Each row is a point. Each table stands for the endless flat space through its points: a line for two points, a plane for three, and so on. Write the one point that lies in both, or say that there is none.
(in the rows, 128 means zero)

First, 2 rows:
[[172 164 135 131]
 [182 172 139 137]]
Second, 2 rows:
[[177 126 158 143]
 [172 136 149 137]]
They share: [162 156 131 125]

First, 2 rows:
[[104 113 109 168 146 157]
 [122 131 133 141 143 127]]
Second, 2 rows:
[[ 89  95 108 144 169 168]
 [124 135 123 169 129 133]]
They share: [110 119 117 159 145 147]

First:
[[149 170 135 111  90 158 104 120 144]
 [181 138 159  95 120 114 100 128 122]
 [157 159 143 104  98 143 102 127 136]]
Second, 5 rows:
[[190 126 124 108  73 126 101 138 133]
 [160 162 154  83 127 171  99 159 160]
 [141 152 150  67  84 119 102 156 111]
 [141 148 138 108  84 120 110 127  93]
 [167 148 162  72  86 128 114 147 127]]
They share: no point

First (4 x 12):
[[ 69 105 122 150 169 157 151 140 140 163 158 188]
 [ 96  89  92 139 172 168 157 175 106 136 125 156]
 [ 62  93 108 160 172 160 158 156 129 153 149 187]
 [ 84 112 133 144 165 151 149 136 135 161 151 180]]
Second:
[[125 129 128 118 159 168 172 169  78 127 134 154]
 [137 129 119 133 153 138 154 190  90 121 152 139]
 [123 119 121 129 163 152 152 162  96 133 126 151]]
They share: no point

First, 4 rows:
[[149 179 114 125 160 148 161 141  84 135 177 114 105  92 152 122 129 132]
 [168 145  79 126 143 173 165 124 107 120 148 137 115 108 150 122 137 119]
 [152 159  87 114 152 167 158 114  84 118 164 127 127 108 145 118 119 120]
 [176 156 106 156 150 146 181 164 124 139 156 120  73  74 168 126 159 143]]
Second, 2 rows:
[[159 168  95 120 144 168 166 134 103 141 153 131  94  93 145 121 141 132]
 [175 152 119 156 164 140 154 170 103 113 177 123 130 129 173 141 149 100]]
They share: [163 164 101 129 149 161 163 143 103 134 159 129 103 102 152 126 143 124]

First, 3 rows:
[[113 126  99 124 165 120  84 138 122 135 149 142  89 116 125 125  99 102
  111 140]
 [129  79  91 172 141 117 126 186 132 123 100 159 103 145 158  71 141 141
  151 137]
 [107  57  81 148 132  87 105 183 155 108 128 175 131 155 173  98 141 153
  138 107]]
Second:
[[133 108  78 216 166 144  93 193 127 154 127 198  72 169 121 109  92 120
  115 102]
 [123 116  50 143 131  52 135 161 127  71 134 123 116 109 142 103 101 122
  192 192]
 [164  92  73 141 171 145 150 186  86 110  81 195 119 131 147  83 105 103
  140 108]
 [158  74 108 152 171 156  99 193 123 137  95 192  92 147 155  96 130 119
  116 101]
 [161  64  96  63 147 118 153 163 101  81  68 147 142  89 180  71 153 116
  152 140]
 [ 94 106  76 178 131 111 107 150 145 134 137 136  98 137 125  92 122 141
  125 134]]
They share: no point

First (7 x 24):
[[106 190  82  88 191  93 124 119  97 100 126 206  56  61  73 101 161  76
   77 117  72 142 127  61]
 [162 188 175  86 110 121 158  98 161  65 156 122 129  82  88 186 147 105
  162  85  83 163 130 142]
 [ 69 142  39 121 166  97 106  91 112 104 175 172  81 114 116 142 132 151
  126 130  81 155 103 126]
 [ 89 149  51 102 189  89 124  85 107 115 147 194 122 106 113 185 156 175
  130 107 130 148 143 162]
 [ 70 176  69 103 169 118 155  89 115  73 120 194  51  95 106 115 139  85
  109 132  59 136  85 105]
 [189 212 184  85 134 110 127 127 155  98 164 141 112  41  44 155 177  69
  128  80  74 175 163  81]
 [111 168  64  80 191  59  76 146  67 110 158 189  52  64  76  78 139 103
   53 117  76 146 130  26]]
Second (4 x 24):
[[115 166 105 102 153 109 129  99 117  97 156 175 119 110 109 172 136 121
  114 103 101 160 122 139]
 [112 150 102  76 163 116 105 109 119 118 172 164  98  83 137 155 160 130
  110  90 101 153 105 157]
 [ 98 152 104  79 128  84 144  85 102 105 145 159 110  99 116 167 152 112
  150 113  83 192 144 134]
 [ 98 137  98  53 149 100 108 106 116 126 168 143  77  65 144 141 175 129
  139  94  87 172 112 148]]
They share: [109 164  99  95 152 105 126 107 130  94 155 156  95  98 102 156 136 127
 130 104  95 161 115 118]

First:
[[106 111 154  93 105 122 146 150 145  97  88 122 156 168 126 165 145 118
  110 126 102 166  94 116]
 [114 111 153  97 121 140 154 135 157  82  79 123 150 212  88 167 153 103
  121 156 101 196 105 149]
 [119 117 152 106 128 147 158 135 147  88  84 126 159 203  93 161 149 111
  119 150 104 186 111 142]
 [112 101 160  98 136 142 156 138 161 103  93 108 181 179  98 164 152 116
  117 118 113 160 111 134]]
Second, 6 rows:
[[ 40 124 122 151  89 165 211  82 160  79 119 113 171 154 152 141 132 155
   96  70  87 136  90  26]
 [ 62 124 155 121 116 151 154 140 154  88  55 118 133 145 133 118 148 115
  117 132 135 141 135  95]
 [137  78 173  82 136 113 166 165 102  92 131 124 193 220 135 185 142 117
  101 120 107 143  61 114]
 [104 100 150  97  81 119 165 140 148  63  69 127 167 162  94 121 134 141
  130 136 143 154 100 104]
 [132 139 181  76 138 123 137 139 128 165 115 141 168 156 155 190 160 110
   94 133  43 152 129 119]
 [141 145 153  70  90  96 148 121 134 137 116 132 182 117 118 165 141 143
  105 128  39 169 114 109]]
They share: no point

First, 2 rows:
[[147 148 126 136 133 104  97 136 123 131 139  99 127 108 124 125 108 132
   93 127 109 157 165 141]
 [154 156 126 135 125  97  98 142 117 132 130  93 123 109 121 131 103 135
   89 123 116 162 173 140]]
Second, 3 rows:
[[128 119 134 149 145 129  86 118 130 135 169  91 154  84 136 124 100 114
  110 146  88 145 143 149]
 [127 146  91 136 172  94 100 140 160 111 159 130 111 123 131  79 155 121
   97 101 110 150 142 116]
 [123 126 135 132 152 122 100 116 128 135 159  94 147  95 127 123 103 125
  109 145 102 138 130 152]]
They share: no point

First (5 x 24):
[[114 129  78 148 188 117 188 157 127 144 144  93  91  99 177 155 146 145
  140 115 147 142 170 140]
 [130  91 158 124 140  57 124 109 181 148 136 127 111 143 161 105 126 133
  118 135 167 164  96 136]
 [ 80  73 184 127 101  88 100 128 197 200 129 111 127 101 170  74 174 145
  102 110 157 194 129 181]
 [150  87 110 141 160 121 211 193 147 121 183  83  50 110 124  97 132 158
  124 161 168 119 142  90]
 [ 86 124 122  98 150 105 128 107 144 202 138 136 141 117 175 138 140 147
   91 103 121 199 157 168]]
Second, 4 rows:
[[ 97 102 125 159 145 100 140 144 166 144 166  81  80 110 170 113 112 136
  145 120 157 161 131 122]
 [ 65  70 122 156  95 104 120 129 168 154 148 104  76 137 175 110 139 126
  139 120 171 113 139 150]
 [120  90 108 143 130  91 200 134 140 187 111 144  90 120 132  93 150 165
  119 152 151 140 170 150]
 [ 75  66 123 143  91 106 140 128 158 166 132 123  84 138 162 105 156 138
  125 128 169 107 149 162]]
They share: no point

First (6 x 24):
[[173 130  83 126 182 122 106  63 110  79 125 116  87 102 177 143  98  71
  120  75 119 168 127 155]
 [122  97  55  99 133 141  69  86 135  94 114 109  91 117 118 125  91  88
  154 141 127 159  99 162]
 [169 152 125 133 144 143  73 143 144 123 123 129 129 167 102  98 123 124
  129 139 119 161  67 112]
 [186 191  99 142 161 110 140 102 103 112 132 151  76 141 149 112  83 104
  111  89 121 140 126 165]
 [167 236  87 148 134 103 153 118  80 161 137 117  87 132 114  68  82 114
  123 156 169 159 115 174]
 [157 150  83 127 156 126  98  90 110 113 125  99 104 112 137 111 104  88
  132 130 143 176 104 149]]
Second (4 x 24):
[[155 139  98 117 159 138  98 134 118 115 152 115 126 161 107 110 108 106
  136 153 128 176  98 156]
 [145 154  80 136 132 139 118  73 142 124  88 138  86  85 133 102  95 142
  107 120 169 173 112 178]
 [170 144  81 153 126 117 118  90 134 146 116 117 111 112 141 133  76 135
  110 156 147 174 109 174]
 [138 149  98 105 162 152  94 122 122  99 131 128 106 143 102  86 122 106
  137 125 141 172  97 152]]
They share: [155 153  93 126 144 132  94 111 122 119 125 117 105 136 120 103 103 105
 134 135 135 165  94 144]
